Each row is a point. The last column is the point's height on a tilted bowl or saddle (a function of degree 2), plus a little noise. Along how many of its main directions does it bend up, bend down or stay straight?

Points (15 x 4):
[[-26  -4  33  21]
 [ 38   1  24  17]
 [  7  -2 -27  18]
 [  7 -32 -34  32]
 [ 36 -44 -33  47]
 [ 63 -15  34  31]
 [ 13  38 -18  10]
 [ 28   2  25  14]
 [  0 -32  44  29]
 [-39   8 -22  18]
 [-13   4 -39  20]
 [ 49  17  13  18]
 [ 45 -73 -41  76]
 [-38   2  15  20]
 [-12  -8  48  25]]
Directions: 3 up, 0 down, 0 straight

Points (24 x 5):
[[-16 -14  35 -49   1]
 [ 28  -5   4   5  20]
 [-38 -29  21  53 -27]
 [-41 -22   9 -32 -19]
 [ -6  35 -10 -32  -1]
 [-82  12  71  41 -95]
 [ 58 -21   7 -43  27]
 [  5  20  37  -4  23]
 [ -5 -12  -9   5   5]
 [-13  12  23  38   2]
 [ 10  14  22 -26  21]
 [ -1 -16 -55  24 -29]
 [-45  -1  -8 -10 -23]
 [-30 -29   8  69 -32]
 [ 35  -1 -45  22 -27]
 [ 37 -17  29   2  38]
 [-28 -61  48  38 -10]
 [  4   1 -27  29 -12]
 [ -2 -23  30 -62  12]
 [-24   1  41   2   1]
 [-57  27  -5   9 -37]
 [ 24  19 -19 -41   4]
 [-45  19 -33  -9 -27]
 [ 12  -3  37 -41  24]]
Directions: 0 up, 2 down, 2 straight

Points (47 x 7):
[[ 37  21  51   1 -23  38 -17]
 [ 61   4   5 -17   6 -23 -37]
 [ 28 -31  19  -3  23  57 -28]
 [  4  46  -9  30 -67  61 -32]
 [-26   3 -46  46  13   3 -28]
 [ 34  18  11  -9  16 -44 -33]
 [-20  21  33  -6  -5  43  -1]
 [ 89 -25   4   4 -42  42 -60]
 [-28  37  -1   5 -39 -28 -23]
 [ 13   7  17 -33 -67  -4 -23]
 [ 27  66   5  26  17  -6 -35]
 [ 34  28  75  -4   0  -7 -30]
 [-12  24   2  41 -18  -8 -13]
 [  3 -27  60  -8 -21  -9 -13]
 [  5  28  80 -65 -21  19 -34]
 [ -6  -3 -43  10 -25  -8 -20]
 [-59 -14   3 -32  16 -12 -23]
 [-27   9   6  23   8   6  -3]
 [  6  -1 -55   1   9  -9 -30]
 [ -6  21  37  13 -12 -34 -17]
 [-12  38  19   3   9   6  -6]
 [  2 -25  15  13  12  59 -14]
 [ 41  17  42 -16  24  19 -23]
 [ 22 -58  14  22  30  45 -41]
 [-41 -16 -19  -3  27 -43 -33]
 [  5   7  28 -57 -35   9 -15]
 [ -9 -16   5 -12  12 -26 -13]
 [  4   3 -27   3 -24   1 -11]
 [-50  80   8 -49   6   1 -47]
 [ 61  15  23  26  -5 -10 -33]
 [-73  12   9  -3 -16 -32 -29]
 [  4   7 -11 -11 -13 -48 -26]
 [  2  -8 -66  27  14   2 -39]
 [-32 -16  46  37  -4 -32 -19]
 [  5 -26  67 -59   1   0 -29]
 [ -3  40 -60 -22  -1  18 -34]
 [ 33   2 -35  14 -20  17 -22]
 [-73 -28 -15  43 -12 -11 -34]
 [ 25  33  15   5 -15  -3 -13]
 [  2 -39  17   8  29  38 -19]
 [-33  43 -18 -33 -56  56 -31]
 [ 64  12   6  54  46 -12 -63]
 [ 16 -47  32 -53  85  29 -79]
 [  9 -17  59  17  39  -9 -25]
 [ 28  29   0  60 -24 -37 -45]
 [  6 -16  13   9 -17  24  -2]
 [-45   8  23  -7  -3 -22 -11]]
Directions: 0 up, 6 down, 0 straight
